Every row gives one point. The points of each table are mixes of a few directions, plus a little noise. How many directions does each table use, and how many do they share? Where both have some left over, give the other angles between the two spaces (their principal angles), to ten degrees, smallest first.

First:
[[ 33  24  24]
 [ 17   2  43]
 [-41 -14 -75]
 [-16  -8 -21]
 [ 25  24  -1]
 [-18 -27  30]]
Second, 7 rows:
[[-16  -8 -23]
 [ 50  36  37]
 [-25 -28  10]
 [  4 -14  57]
 [-11  13 -74]
 [  5  -2  21]
 [ -7   2 -28]]
Directions: first 2, second 2, shared 2

First (5 x 4):
[[ 38  69  22 -11]
 [ 16  30  10  -5]
 [  7  13   4  -2]
 [-26 -46 -15   7]
 [-36 -65 -21  10]]
Second (8 x 4):
[[ 11  65 -19  -1]
 [ 24 -11  45  -9]
 [ 43  17  59 -15]
 [-19  -9 -27   8]
 [  2   9  -1  -1]
 [-54 -66 -48  16]
 [ 13 -14  28  -6]
 [-21   7 -37   8]]
Directions: first 1, second 2, shared 1

First, 6 rows:
[[  9  12 -41  42  12   6]
 [-16 -10  15 -12   5   1]
 [ 16   7  59 -37  20 -44]
 [ 11   0 -55  14 -50  41]
 [ 19  19 -33  41  20  -7]
 [-39 -28  54 -49  -6   4]]
Second, 9 rows:
[[ 18 -13  30 -13   3   3]
 [ 33 -25  56 -24   5   5]
 [-36  26 -61  26  -5  -6]
 [-44  32 -73  30  -7  -6]
 [-33  25 -57  23  -5  -5]
 [ 15 -11  27 -11   2   3]
 [ 33 -24  56 -24   5   5]
 [-28  20 -46  19  -4  -4]
 [ 40 -30  68 -29   6   4]]
Directions: first 3, second 1, shared 0; angles 40

First, 7 rows:
[[ 40  53 -18 -40   7  34 -35  26]
 [ 11  16 -12  23 -11   6  -8   7]
 [-41 -53  16  48 -10 -35  36 -26]
 [-13 -20  26 -86  34  -1   7  -7]
 [-21 -26  -2  75 -24 -23  21 -14]
 [ 38  51 -25   4  -9  27 -31  24]
 [-15 -21  15 -25  12  -8  11  -9]]
Second:
[[-15 -22   9   1   2 -11  12  -9]
 [-43 -58  40 -56  28 -25  32 -25]
 [ 10  14 -14  29 -12   6  -8   5]
 [ 19  26 -18  26 -14  11 -13  13]
 [-58 -76  29  35  -2 -46  49 -36]
 [-14 -18   5  12  -2 -12  11  -8]
 [ 41  57 -30  18 -14  28 -33  26]
 [-13 -22  25 -72  28  -2   8  -7]
 [ 51  69 -29 -22  -2  40 -43  33]
 [ 21  28 -19  31 -15  11 -15  12]]
Directions: first 2, second 2, shared 2

First:
[[ 53  38 -82  27 -40  53  13  20 -15]
 [ 23  16 -35  11 -17  23   6   9  -6]
 [ 55  39 -84  27 -41  54  14  21 -15]
 [-22 -15  33 -11  17 -22  -5  -8   6]
 [-26 -18  39 -13  20 -25  -7 -10   7]
 [ 21  16 -34  11 -16  22   5   8  -6]
 [-35 -26  55 -18  27 -35  -9 -13  10]
 [-26 -19  41 -13  20 -26  -7 -10   7]
 [-43 -31  66 -22  32 -42 -11 -16  12]]
Second, 10 rows:
[[ 14  -6  80 -26 -35  35 -14  -5 -41]
 [-18 -21 -22  -1 -45   0  27   5  27]
 [  0  -4 -19   6   8 -10   2   1  11]
 [ -3  16 -23  11  30 -11  -3   0   4]
 [ 46 -28  33  -8  25  -9 -32  -4 -15]
 [-56  88  -3   7  12  27  15  -1 -28]
 [ 72 -16  78 -14  60  -2 -66 -10 -51]
 [-22  22 -48  16  21 -14  12   3  20]
 [-11 -30 -43   6 -30 -15  26   6  40]
 [-22 -21 -34   2 -46  -3  33   5  35]]
Directions: first 1, second 3, shared 0; angles 70
